Each row of a before or after table is a point. The points were changed in one or more steps. Then noise was added and the rows were shuffled. The steps act on columns, c1 being the first. Name the steps. A step turns or swaps two columns, mirrors them in a line or flattens them onto one, adds a multiple of one to another, or multiplies or shifts one. Angles are multiples of 10 degrees, from the lower column toward the higher: turns from -170 to 170, lines from 10 to 170 but not 90. Use the fewest steps. Two steps may share a column if one is a turn and the other turns, adds or multiplies; they go together, in the order done. Otherwise the lowest column goes first.

Before (12 x 2)
[[ 3.8  3.3]
 [ 2.5  4.3]
 [-2.9  4.9]
 [ 3.2  5.2]
 [ 3.9  5.1]
 [ 4.2 -1.8]
 [-5.0 -5.6]
 [ 4.5 -5.0]
 [-5.1 -1.5]
 [-5.9  4.1]
 [ 1.4 -1.9]
 [-4.8  1.9]]
After (12 x 2)
[[ 2.0 -4.8]
 [-4.9 -3.9]
 [-3.5  2.6]
 [-3.6  6.2]
 [ 5.1 -5.0]
 [-3.4 -3.2]
 [ 4.4 -2.9]
 [ 5.1  0.6]
 [-4.1 -4.6]
 [-0.5  1.9]
 [-4.3 -2.5]
 [ 5.8  5.2]]
Steps: turn c1 and c2 by 170 degrees

Before (13 x 6)
[[ -5.8  -2.3   1.1  -0.8   3.6   3.2]
 [  3.7   0.6   6.4  -2.9  -3.9 -10.2]
 [ -0.9  -1.6   0.0  -4.9   4.3  -3.0]
 [  2.2  -0.7   4.9   4.0  -4.1  -9.2]
 [  4.1  -0.8  -1.1  -6.9  -4.7  -0.6]
 [  3.3   1.7   4.2  -5.8  -5.3  -4.4]
 [ -4.3   2.1   4.9   4.2   6.9   0.5]
 [  5.6   3.4   8.9   4.2   1.2  -5.2]
 [ -5.9   4.2  -2.5   2.7   5.1   1.1]
 [ -6.3  -0.6   3.3   1.6   5.0   4.0]
 [  3.7  -5.5  -0.9  -6.6  -3.5  -3.4]
 [ -3.5  -0.7   1.3   1.6   1.2   2.1]
 [-10.2   2.7   3.8   1.4   4.9   2.4]]
After (13 x 6)
[[  4.6  -0.5   1.1   1.5  -5.1   6.6]
 [ -6.0  -2.9  -0.3   3.3   3.7  -0.5]
 [  6.3  -0.6  -9.7  -6.4   1.1  -2.6]
 [ -4.3  -0.5  -5.4  -1.2   6.1  -3.9]
 [ -3.6  -1.2  -1.1   0.7   1.4  -2.1]
 [  2.3  -2.5  -4.4  -9.7  -4.0  -0.3]
 [ -6.8  -1.6  -2.9   3.1   5.4  -2.8]
 [  3.4  -1.9  -5.8  -8.8  -3.6   6.2]
 [  3.9   0.4  -4.3  -2.0  -5.5   7.3]
 [  3.9  -4.5   2.8  -0.6  -3.4   6.9]
 [-10.1   1.8  -4.7   2.2   4.6  -1.9]
 [ -0.6  -1.9   0.3  -2.0   4.9   5.9]
 [ -5.6   5.1   1.0   0.2   5.5  -2.5]]
Steps: mirror c2 and c3 in the line at 170 degrees; turn c4 and c6 by -110 degrees

Before (8 x 12)
[[ -2.0  -2.9   2.4   5.1  -0.9  -1.5   0.9  -7.4   0.0  -7.2   5.3   7.4]
 [ -0.2  -0.8   4.1  -0.6   1.3  -6.6  -0.2  -5.4  -3.3  -4.5   4.6   0.8]
 [ -1.4   4.2  -2.0  -2.4   6.4   0.1  -5.8   1.9  -5.1  -5.5  -3.9   2.4]
 [ -4.3   1.5   3.7  -6.0  -0.7   1.8   1.6  -4.0  -3.3  -4.0   3.0   5.0]
 [  3.0  -2.0  -1.8   7.5  -1.3  -1.7  -3.5   0.5  -4.2   1.6   7.2   0.9]
 [  7.9  -8.3  -2.9  -5.0  10.5   1.3  -8.3   2.2   3.3   6.3   0.2  -4.9]
 [  7.2 -11.1  -8.7  -2.5   4.8  -2.4  -2.9   3.2  -0.3   3.0   0.8  -4.0]
 [ -0.1   1.8   5.7  -1.3  -0.9  -2.8   0.0   0.5  -1.4  -4.6  -2.1   6.8]]
After (8 x 12)
[[ -4.2  -1.8   7.5  -5.6  -0.9   1.3   2.0  -4.9  -3.9  -3.9   5.8   5.0]
 [ -0.5  -4.1   8.4  -1.2   1.0  -6.5   0.4  -7.1  -2.6  -2.6   9.2   0.5]
 [ -1.4  -2.0  -4.3  -2.4   7.0   0.1  -6.3   2.7  -5.0  -7.4  -8.1   2.9]
 [  2.6  -0.3  -2.7   7.4  -1.5  -1.6  -3.3   0.2  -4.4   2.3  14.3   0.9]
 [ -0.5  -2.6  11.3  -0.6  -0.8  -3.0   0.3   0.9  -1.7  -4.6  -4.7   7.2]
 [ -1.9  -7.4   4.7   6.2  -0.7  -1.9   1.6  -8.9   0.2  -2.6  10.2   7.0]
 [  7.6  -4.7 -17.4  -2.3   4.9  -2.5  -3.2   4.3   0.4  10.7   1.0  -4.4]
 [  8.5  -0.9  -5.8  -5.0  10.8   1.9  -8.3   2.8   3.1  10.6   0.8  -5.5]]
Steps: turn c2 and c10 by -50 degrees; multiply c3 by 2; multiply c8 by 1.3; multiply c11 by 2
